Rows are points. Any point is a mix of the corners, with weights that add up to 1. It lies inside the corners' shape when no weight is negative. Is each point inside? If not, which corners have a negative weight?

Corners:
(1): [1.6 3.9]
(2): [-3.1  4.4]
(3): [ 0.1 -6.7]
Points:
[-0.2  5.6] => outside (3)
[ 0.9 -5.3] => outside (2)
[-2.3  2.0] => inside
[0.4 4.8] => outside (3)

Corners:
(1): [-3.4  4.8  8.1 -4.0 -1.5  4.6]
(2): [ 8.7  2.2  4.4 -2.3  2.1 -0.7]
(3): [ -1.7 -11.8  -6.7   3.8  -1.9  -2.8]
(4): [-2.8  1.5  5.9 -1.5  7.0 -3.4]
(5): [5.5 1.7 3.1 2.8 0.7 1.8]
(6): [ 3.7  2.4 -0.7 -3.5  2.3  4.9]
(7): [-5.6  0.2 -4.3  1.9 -3.4  1.4]
Points:
[ 2.8  0.6  0.2 -0.8  1.9  0.9] => outside (1)
[ 4.4 -1.2 -2.2  1.4 -0.6  0.3] => outside (1, 4)
[ 4.6 -0.6  3.0 -0.4 -0.5  1.7] => outside (4, 7)
[ 5.2  1.8  3.6 -2.0  1.6  0.3] => inside

Corners:
(1): [  2.5  -0.7  -5.6  -9.2   0.8  -5.6   2.8   2.0 -10.7   9.6   6.3]
(2): [-10.4   8.9  -0.1  -0.2   0.6   1.2  -2.1  -4.3   0.4   1.5  -5.1]
(3): [ 1.2 -0.8 -2.2 -8.1  0.4  1.6  2.3 -1.4 -2.5 -5.0 -5.0]
(4): [-2.3  2.3 -2.4  1.2  0.9  0.8 -2.4  3.6  3.0  4.0  1.1]
(5): [-0.6 -3.9  0.0 -3.7  0.9 -3.9 -3.8 -4.2  1.9 -7.1 -2.8]
(6): [ 0.0 -2.6 11.3 -2.9 -2.9 -5.3 -3.6 -1.2 -1.0 -6.1 -2.5]
(7): [ 1.1  2.1  0.3  5.7 -2.7  2.2  1.0  0.6  1.1  3.9  4.2]
(8): [  6.2 -12.1   4.2  -7.6   6.7  -2.1   1.7  -3.2  -7.7  -4.9   0.6]
(9): [-1.7  0.7 -5.8 -4.5  0.8 -4.6  3.7 -2.2  5.3  3.9  3.1]
(10): [-5.4 -2.7 -0.7  2.5 -2.4  0.8 -0.6  0.5  0.2  2.0 -0.5]
(11): [ 0.5  3.7  3.3  3.5  2.1 -5.9 -2.6  3.0  0.4 -2.2 -2.0]
(12): [ 1.5 -3.2 -5.9 -2.0  5.7  0.2  1.5 -3.1 -3.0  6.7 -1.3]
Points:
[ 0.0 -2.2  6.7 -2.8 -1.2 -3.9 -2.1 -1.1 -1.2 -3.5 -1.6] => inside
[ 1.0 -3.2  2.5 -4.3  1.0 -4.4 -0.7  0.4 -1.0 -3.5 -0.9] => outside (2, 7, 12)
[-2.8  2.6 -3.1  0.8  2.0 -0.5 -0.1  0.6 -0.5  6.1  0.9] => outside (3, 5, 6)
[ 0.4 -2.1 -2.8 -2.5  2.6 -1.5  0.1 -2.0 -1.9  2.4 -0.6] => inside
[ 0.6 -0.1 -0.1 -2.4 -1.8 -3.1 -0.1  1.2 -0.6  0.6  1.8] => outside (2, 8, 12)

Corners:
(1): [ 5.6 -2.0 -2.1  5.3  6.4  2.2 -1.9 10.3 -2.6  2.7  5.2  2.8  2.4 -2.2
  0.0  0.5 -1.8 -5.9  8.2 -4.0]
(2): [ 3.0 -0.4  7.5 -3.2  8.6 -5.9 -6.6  6.7 -2.8 -0.8 -1.1  2.9 -1.0  4.4
 -4.3  6.6 -5.4 -2.3  2.1 -8.8]
(3): [ 2.4  9.1 -0.2 -6.0  3.7 -7.2  3.4  3.9 -2.7 -0.7 -2.0  6.9 -5.4 -2.6
 -4.3 -0.5  2.9  0.3 -8.4 -5.7]
(4): [ 3.1  2.2  0.2 -3.2 -1.5 -2.0 -3.0 -1.5  5.0  2.3  3.9 -2.9 -3.4  0.1
  1.0  3.7 -1.3 -3.3  1.1  0.5]
(5): [-1.9  8.6  0.8  2.9 -5.9  5.4 -1.1  1.6  3.9  4.9  7.2  1.8  3.5  0.4
 -2.0 -5.8  4.0  8.0 -1.3  4.0]
(6): [-0.6  1.2 -3.3  3.0  7.0 -0.5 -6.4 13.6  0.2  2.1 -4.7 -5.7 -0.3  2.0
  0.8 -5.3 -1.8  0.3  1.1 -7.9]
(7): [ 0.3  5.0 -0.2  0.1  3.2  3.4 -0.9  4.7 -0.5  0.0 -5.4 -0.5  0.8 -0.5
 -4.6  4.5 -1.4 -0.2  4.6  0.9]
(8): [ 4.2  6.0  1.6  6.2  1.6  0.3  7.6  2.8  0.5 -4.1 -3.7 -6.5  1.9  3.2
 -3.7  7.1  5.3  1.0  6.3 -6.5]
(9): [ 0.3  7.5 -0.3 -2.2 -3.5  4.4 -4.4  0.0 -5.9  3.5  1.9  1.4  3.6 -2.9
 -1.5 -0.9  7.2  3.1 -2.7  2.0]
(10): [ 0.0  3.0 -4.4  0.4 -4.4 -3.9  0.7 -4.0  2.5 -5.3  8.5 -0.3  0.0  8.8
  0.3  6.3  7.4  2.0 -5.6  3.3]
(11): [ 5.6 -1.7 -1.2  3.6  5.9  1.1 -3.1  7.8  4.9  4.3 -2.5  4.3 -6.9  0.7
  3.7 -2.3  1.5  0.4  6.3  1.0]
(12): [ 1.1 -0.6  4.4 -3.5 -1.3  7.9 -4.4 -2.9  0.6  1.8 -0.2 -1.1  5.4 -4.8
 -3.1  0.6 -3.9 -1.2 -7.7  4.5]
(13): [ 1.8  6.6 -4.2 -3.0  6.6 -6.3  0.7  1.0  2.4 -8.1  0.4  0.1  0.6  1.1
 -2.4 -3.7  3.8  7.3 -2.2 -7.3]
(14): [ 1.7  4.7  5.1  2.1 -0.5  4.6 -4.8 -5.8 -4.6 -6.0  1.9 -0.6 -3.3 -3.9
  1.1 -2.9 -5.0 -4.0 -6.7  3.7]
(15): [ 3.5  1.1 -3.8  1.5  2.9  4.2  2.2  1.5  2.2  0.7 -5.8 -4.7 -7.4 -0.4
 -8.3  6.1  1.9  2.2 -3.8 -3.7]
(16): [ -6.2   4.0   2.1  -0.3   2.1 -10.8  -5.2   0.3   3.4  -3.8   1.5   3.3
  -7.9   2.5  -2.9   0.9   7.1  -1.3  -8.2  -5.8]
(17): [-4.1  3.2  3.9 -6.6  1.8  4.7  1.7  0.5 -2.6 -4.1  4.5 -1.5  2.4  2.7
 -2.0 -1.5 -3.8  1.3  3.3 -1.1]
(18): [-1.1 -1.8 -7.3  0.2  2.9  1.4  8.3 -3.0  4.5  2.8 -0.2  2.9 -8.0 -1.8
  4.9  3.5 -3.2  7.6  6.1 -1.5]
(19): [-1.3  4.7  0.5  0.2 -4.1 -7.9  1.6  3.8 -1.0 -7.4 -4.0  2.9 -7.7 -1.4
 -4.3 -1.0  8.9  6.5 -4.8  1.9]
(20): [-2.9  3.4  0.0 -0.7 -5.0 -1.9 -3.2  3.4  4.0 -5.2 -1.2  6.0 -1.8  7.9
 -0.2 -2.0  2.0  5.1  0.9 -5.8]
(21): [-1.4  0.1  1.8 -0.9 -0.9 -5.1  4.5 -6.5 -1.0  4.8  1.3  4.3 -0.1  1.4
 -6.6 -2.8 -1.5 -1.9  5.0 -3.3]
Points:
[ 0.6  3.3  0.0 -2.4  2.2 -2.8  1.1 -0.8 -0.9 -2.9  2.0  1.6 -1.4  2.1
 -2.5  3.6  0.0 -0.6  0.8 -4.4] => outside (5, 6, 11, 12, 19)
[-0.7  4.9  2.9 -2.4  0.8 -2.1 -2.1  0.6 -1.3 -0.2  1.8  4.6 -0.6 -0.1
 -3.4 -3.3  0.1  0.4  1.3 -1.5] => outside (6, 8, 10, 12, 15, 18)
[-0.2  3.6 -1.9  1.3  1.0 -1.1  0.3  3.1  1.1 -0.4  1.4  0.3 -1.9  1.3
 -0.7 -2.0  2.4  2.3  1.3 -3.0] => outside (2, 7, 12)
[ 0.0  2.7  0.2  0.0  0.2  0.6 -1.1  0.9  0.3 -1.0  0.9 -0.8  0.1  0.5
 -2.2  1.1  0.8  1.1 -0.6 -1.5] => outside (3, 11)
[ 0.3  4.6  0.5 -0.6  1.4 -1.3 -0.2 -0.3  0.1  1.1  3.9  2.3  0.0  0.9
 -0.9  0.2  1.5  0.8  1.7 -0.7] => outside (6, 12, 15, 19, 20)
[ 1.0  3.3 -0.3  0.2  1.0 -2.2 -0.4  1.7  0.8 -1.1 -0.5  1.2 -2.4  0.4
 -2.2  0.8  2.1  2.0 -1.0 -2.2] => outside (17)
[ 0.2  3.0  0.4 -1.6 -0.1 -0.5 -0.5 -0.5  0.1 -1.6  1.9  1.9 -2.2  0.2
 -2.0  0.8  0.8  1.2 -1.3  0.2] => outside (6, 8)
[ 1.7  1.4  0.5  1.3  1.4  0.3 -2.2  1.3  0.7  0.7  1.5 -0.2  0.5  0.0
 -0.7  1.9  0.7 -0.2  1.0  0.0] => outside (3, 15, 17, 20)
